Every row gives one point. Before rounding, the points of a table are all equally far from one centre. They may lie mostly on one side of it. Where is the centre, to within rounding?

Points (6 x 3):
[[ 24 -31 -22]
 [-12 -23 -43]
 [ 16 -60   4]
 [ 17 -59   2]
 [  9 -48 -28]
 [  2 -64  25]]
Centre: [-15 -21   7]

Points:
[[-20  -8  25 -10 -57 -66   6 -15  34]
 [  0  -1   0   5 -41 -67   8 -12   9]
 [  6 -21   3  -2 -39 -53  15  -8  31]
 [ -8   1   7 -14 -85 -42 -15  12  36]
 [-12  -1  -1  -9 -33 -58   8  -1  38]
 [-40  14  55 -14 -51 -55 -19  -2  33]
 [ -6 -19  33 -39 -64 -26  15   9  33]
 [ 14 -22  47  15 -58 -70 -13  10  12]
 [-22  27  12   7 -49 -40  20 -11  26]
 [ -6 -29  19 -24 -34 -57  -2  -2  41]
 [-15 -10  14 -27 -70 -35  20 -11  26]
 [ -5  -4  41  13 -89 -55 -12  -7  16]
 [  7 -23  29   6 -66 -68  -2  18  24]
 [ 17 -18  33  27 -55 -35   6  41  10]
 [  6  -3  29 -27 -66 -49 -34 -25  23]
 [-12 -46   2 -19 -66 -14 -18  -6  17]]
Centre: [-11  -5  30  -2 -42 -25 -15   7   7]

Points, 24 rows:
[[  6  32  -3  14  47   4  61  43  31  18  17 -25   7 -22 -39  13   6  39]
 [ 36  56  -3 -28  39  28  32  53 -11  44  46 -50  -2 -28 -46 -29   9  21]
 [ 59  34 -19 -17  79  21  40  50  27   7  16 -39  -5 -48 -44  -3  -1   9]
 [ 37  24   5   8  31  10  62  17  -2  10  35 -33  17 -34 -67   4  11   9]
 [ 12  40 -18 -15  53   7  50  56  18   1  29 -39  -9  -4 -30  -1  -1  51]
 [ 11  47 -15  16  63  20  33  22  17   0  31 -79  -2  -8 -26  35  19  17]
 [ 50  17  -3 -36  15  25  54  14  32  26   1 -35  15 -15 -56   3  10  20]
 [ 50  47  -2  -1  35  -1  59   9   5  25  28 -36  13 -25 -46  -5   2  34]
 [ 39  30  29 -17  39  26  49  52  13  -2   7 -73   2 -12 -34  10  15  32]
 [ 28  30  -4 -17  54  29  60  30   7  -7  26 -69  25 -35 -57  -5  10 -13]
 [ 30  25  23 -12  38  29  40  48  30  27  32 -56   0 -61 -56  24  42   4]
 [ 32  26  24   3  43  10  24  29  50  11  40 -66  10  -4 -41 -36  27  26]
 [ 25  -6  31   7  52  29  74  12  21  -1  20 -34   3  -1 -13 -12  -4  -3]
 [ 59  21 -23  22  23  24  34  20  32  17 -19 -35  12  -2 -31  17  16  -9]
 [ 39  39   7  18  23   4  43  28   7  17  34 -51  -8 -22 -50   7 -20  46]
 [ 71  34 -11  -2  61  10  20  36  17  35  20 -47   0 -17 -43  -5   0  31]
 [ 47  23 -29  25  54  37  35  60  17  20  12 -60  -1 -27 -34 -47  14  37]
 [ 24  19   4 -34  58  23  43   8  -1  23  60 -50   5 -11 -44   6 -15  26]
 [ 32  49  24 -18  30  -1  43  22  42  19  13 -43  30 -22 -38 -11  15  34]
 [ 20  33  19   7  57  -8  25  39  -8  42  30 -58  12  -7 -38   4  21  38]
 [ 37  67 -18 -14  26  22  67  18   4  19  26 -16  -9 -18 -32 -21  -1  23]
 [ 33  31 -19  19  13  25  46  45  33  34  23 -60  41 -31 -32   2  12  12]
 [ 49  14  -1  22  46  11  65  48  25  28  31 -45 -14 -12 -23  -8  16  25]
 [ 45  67  -4  -1  43   8  40  36  24   6  25 -57 -14 -57 -44 -11  59  21]]
Centre: [  5   5 -10 -11  23  16   3  11   3   8   8 -44 -18 -53   0 -18  15   7]
